Every row gives one point. Any point is a mix of the corners, with weights that add up to 1. It lies inside the corners' shape when no weight is negative. Is each point inside? If not, which corners have a negative weight?

Corners:
(1): -2.15,+2.04,-4.02
(2): +0.92,-3.31,+0.29
(3): -0.73,+1.20,+2.36
(4): +2.45,-3.55,+0.29
Points:
+0.61,-1.07,+0.38 => inside
+0.93,-1.61,+2.39 => outside (1)
+0.11,-1.76,-0.77 => inside
-1.76,+1.55,-3.28 => inside
-0.42,+0.43,-0.98 => outside (2)
+0.11,-1.70,-0.82 => inside
+0.28,-0.18,+1.39 => outside (2)
-1.30,+1.44,-2.75 => outside (2)

Corners:
(1): -2.85,+2.40,-2.05,-1.50
(2): +0.03,+0.10,-0.48,-2.33
(3): -2.56,+0.57,+3.85,+1.83
(4): +2.48,+2.55,+0.32,-1.53
(5): +4.83,+0.32,-0.59,+2.13
Points:
+3.38,+0.47,-0.43,+1.05 => inside
+2.66,+1.29,+0.43,-0.40 => outside (1)
+1.39,+1.37,-1.45,-0.84 => outside (3)
+2.81,+1.81,+1.54,+0.53 => outside (1, 2)
+1.30,+1.65,+0.88,-0.21 => inside
-0.65,+0.76,-0.13,-1.29 => inside
-1.58,+1.28,+2.16,+1.47 => outside (2)
+1.90,+1.14,+0.65,-0.85 => outside (1)

Corners:
(1): -1.42,-3.80,+3.40,-0.49,+0.66,+3.18
(2): -2.19,+0.05,+2.46,+1.28,-0.95,-1.81
(3): +1.38,+5.25,-1.44,+1.10,+2.35,-3.07
(4): -2.57,+0.74,-0.64,+0.75,-1.64,-1.59
(5): +2.69,+1.76,+0.93,+0.82,+0.50,+2.15
(6): -0.34,+2.45,-2.06,+1.63,-1.57,-4.84
(7): +0.96,-1.71,+2.19,-3.12,+0.60,+1.69
Points:
-0.48,-0.45,+1.79,-0.71,+0.14,+0.72 => outside (6)
-0.26,+0.71,+1.13,+1.11,+0.77,-0.45 => outside (4, 7)
-1.07,-1.41,+2.00,-0.65,+0.05,+0.54 => outside (5)
-0.24,+0.51,+1.29,-0.40,+0.62,-0.06 => outside (6)
+2.26,+2.34,+0.44,+0.69,+0.54,+0.18 => outside (1, 4)

Corners:
(1): -2.96,-1.54,-1.46,+1.57,-2.73,-5.49,-0.15,+4.54,+3.03
(2): +2.18,+1.54,+1.29,-3.05,+0.41,-1.07,-0.35,-0.99,-1.40
(3): -0.60,-2.04,-3.27,+0.82,+1.82,+2.20,-0.91,+0.56,+1.46
(4): -0.76,+2.00,-0.81,+1.46,-1.27,-3.43,+0.83,+1.40,+2.56
(5): +1.82,+2.21,+2.98,-1.81,+3.34,+0.31,+0.73,-0.52,+0.32
(6): -2.10,-0.94,-0.53,-0.56,+2.49,+3.46,-0.28,-1.01,-3.17
(7): +1.98,-2.41,+2.55,+2.50,-4.28,-3.79,+2.11,+1.11,-1.91
(8): -2.11,+0.85,+0.91,-1.03,-2.03,+1.25,+0.78,+2.29,-0.50
(9): +0.03,+1.59,+0.49,-0.15,+3.36,+1.87,-2.15,+1.74,-3.02
(10): -2.80,+1.37,-1.92,-2.67,+1.85,+2.98,-3.18,-1.43,+1.60
Points:
-0.79,+0.88,-0.43,-0.67,+1.64,+0.94,-1.17,+1.07,-0.51 => outside (7)
+0.05,+0.90,+0.79,-1.33,+0.62,+0.77,+0.34,-0.24,-0.34 => outside (1, 9)
-0.17,-0.23,+0.47,+0.11,-0.27,-0.64,+0.15,+0.64,-1.05 => inside
-0.88,-0.73,-0.43,+0.71,-0.16,-1.00,+0.21,+1.57,-0.09 => outside (10)
-0.73,+1.04,+0.72,-0.80,+0.02,+0.30,+0.27,+1.00,+0.18 => inside

Corners:
(1): -2.17,+0.70,-1.49,+1.45,-4.01,-0.21,-2.02,-0.73,+1.47,-1.41,+2.19
(2): -2.53,+2.12,+0.23,-1.23,+3.24,+2.33,+0.84,+1.23,-1.91,+1.82,-1.30
(3): -3.67,-1.64,-2.87,+1.31,-2.49,-2.34,+1.59,-2.14,-3.61,-2.45,-0.65
(4): +0.68,-1.67,-1.05,-1.30,+2.44,+2.63,-1.56,-0.57,-0.29,+0.85,-0.72
(5): -2.07,+0.56,-1.30,-2.52,+0.23,-0.06,+3.06,+3.82,+0.75,+3.23,-1.71
(6): -2.62,-3.23,+0.05,+1.45,-0.64,-1.25,-1.83,-2.74,-0.85,-2.05,+0.98
(7): +1.36,+3.22,+0.36,-3.40,-0.21,+1.82,+2.09,+1.56,+2.68,+4.04,-0.43
(8): +1.57,-3.49,+4.15,+1.67,-1.51,+2.76,-3.79,-1.58,-3.33,-1.27,+1.63
(9): -0.35,+1.54,-2.08,-0.43,+3.45,+0.61,+3.66,+2.90,+1.01,+4.42,-1.31
(10): -1.92,-1.01,-0.62,-0.89,-0.52,-1.28,-0.31,-1.54,-1.18,-3.36,+1.34
(11): +1.30,+1.47,+0.49,-0.62,-2.16,-2.60,-4.50,+2.16,+1.71,+0.73,+2.92
(12): -0.72,+0.68,+1.53,-1.41,-2.94,+2.54,+3.04,-1.72,+1.93,-1.31,-3.26
Points:
-1.65,-0.93,-0.85,+0.36,-1.17,-1.03,-0.51,-0.79,-0.99,-0.80,+0.36 => inside
-1.41,-0.97,-0.17,+0.18,-0.59,+0.20,-0.13,-0.27,-1.23,-0.49,-0.07 => outside (7)
-1.20,+0.18,-0.06,-0.51,-1.33,+0.71,+0.04,-0.26,+0.07,+0.33,-0.34 => outside (9, 10)
-1.18,-0.77,+0.15,+0.94,-0.71,-0.30,-1.70,-0.69,-1.04,-0.60,+1.66 => outside (4, 5, 12)
-0.52,-0.51,+0.22,-1.08,+0.44,+0.78,+0.24,+0.16,+0.13,+0.43,-0.43 => outside (1, 3)
-1.21,+0.66,-1.29,-0.69,-0.83,-0.24,-0.08,+0.22,+0.44,-0.05,+0.21 => outside (6, 8)

Corners:
(1): +1.24,-1.70,+0.67,-2.52,+0.01,-1.10,-3.46,-4.84,-0.56,-2.52,+1.77,-2.77
(2): -0.60,-0.72,+0.43,-0.88,-1.45,+1.56,+0.00,-1.64,-0.26,-2.86,-1.76,+0.90
(3): +0.24,-0.96,-1.71,-0.67,-1.50,-1.71,+1.63,+0.07,-2.30,+0.56,-0.58,+1.50
(4): -2.47,-1.19,-3.73,+2.45,-0.31,-1.55,+2.20,-3.55,+2.28,-3.27,-1.06,-1.25
(5): -0.62,-0.43,+0.50,-3.46,-2.04,+1.02,-0.04,-2.59,+0.56,-2.87,+2.04,-3.89
(6): -1.86,+4.42,-0.98,+1.56,+1.51,-0.65,+2.95,+0.22,+1.07,+1.46,+2.56,+0.13
(7): -1.03,+1.34,-0.30,+1.51,-1.00,-2.20,+1.56,-1.94,+3.37,-0.40,+2.54,+0.69
(8): -0.45,-3.20,-0.58,-0.92,-1.78,+0.58,-0.91,-3.23,-1.76,-5.45,+3.28,-3.07
(9): -1.16,-4.14,+0.29,-3.15,+0.13,+0.89,+1.87,+2.45,-1.73,+1.69,-0.96,+2.02
(10): -0.60,+1.64,+0.85,+4.12,+1.11,-1.83,+3.90,-3.52,+1.47,+3.05,+0.54,-0.52
(11): -0.30,-0.68,-3.38,+0.45,-0.76,-0.19,+2.13,-4.09,+1.32,-1.50,+0.29,+0.73
(12): +1.01,-3.59,+0.23,-2.41,-1.24,+2.81,-1.44,+4.25,-1.92,+6.05,-0.12,+1.53
(13): +3.37,-2.29,+2.01,-1.99,+1.51,+1.20,-1.14,+3.57,+0.75,+3.71,-0.36,+0.27
Points:
-0.13,-0.44,-0.80,+1.47,+0.04,-0.49,+0.51,-2.10,+0.83,+0.32,+2.16,-1.09 => outside (2, 3, 5, 9)
-0.58,-0.34,-0.50,-0.30,-0.37,-0.41,+0.52,-1.98,+0.15,-0.52,+1.15,-0.65 => outside (13)
+0.34,-2.24,-0.27,-1.19,-0.82,+0.66,-0.02,-0.35,-0.16,+0.45,+0.24,-0.05 => outside (6)
-0.49,-0.88,-2.14,+0.23,-0.60,-0.43,+1.41,-2.76,+0.78,-1.22,+0.26,+0.00 => inside
-0.05,-0.79,-0.37,-0.41,-0.66,-0.76,+0.52,-1.97,-0.26,-0.61,+0.92,-0.67 => inside
-1.29,-0.01,-1.29,+1.32,-0.94,-0.67,+3.24,-3.06,+1.23,+0.30,-0.43,+0.36 => outside (1, 6, 8, 13)
+0.35,-2.35,-0.12,-1.42,-0.95,+1.45,-0.46,+1.64,-0.90,+2.94,+0.29,+0.63 => inside
-0.88,-1.17,-0.35,+0.53,-0.12,-0.06,+1.42,-1.25,+1.14,-2.02,+0.79,-1.48 => outside (1, 3, 11, 12)
-0.42,-2.29,+0.05,-1.80,-0.33,+0.54,+0.85,+0.22,-0.63,+0.06,+0.28,+0.15 => inside
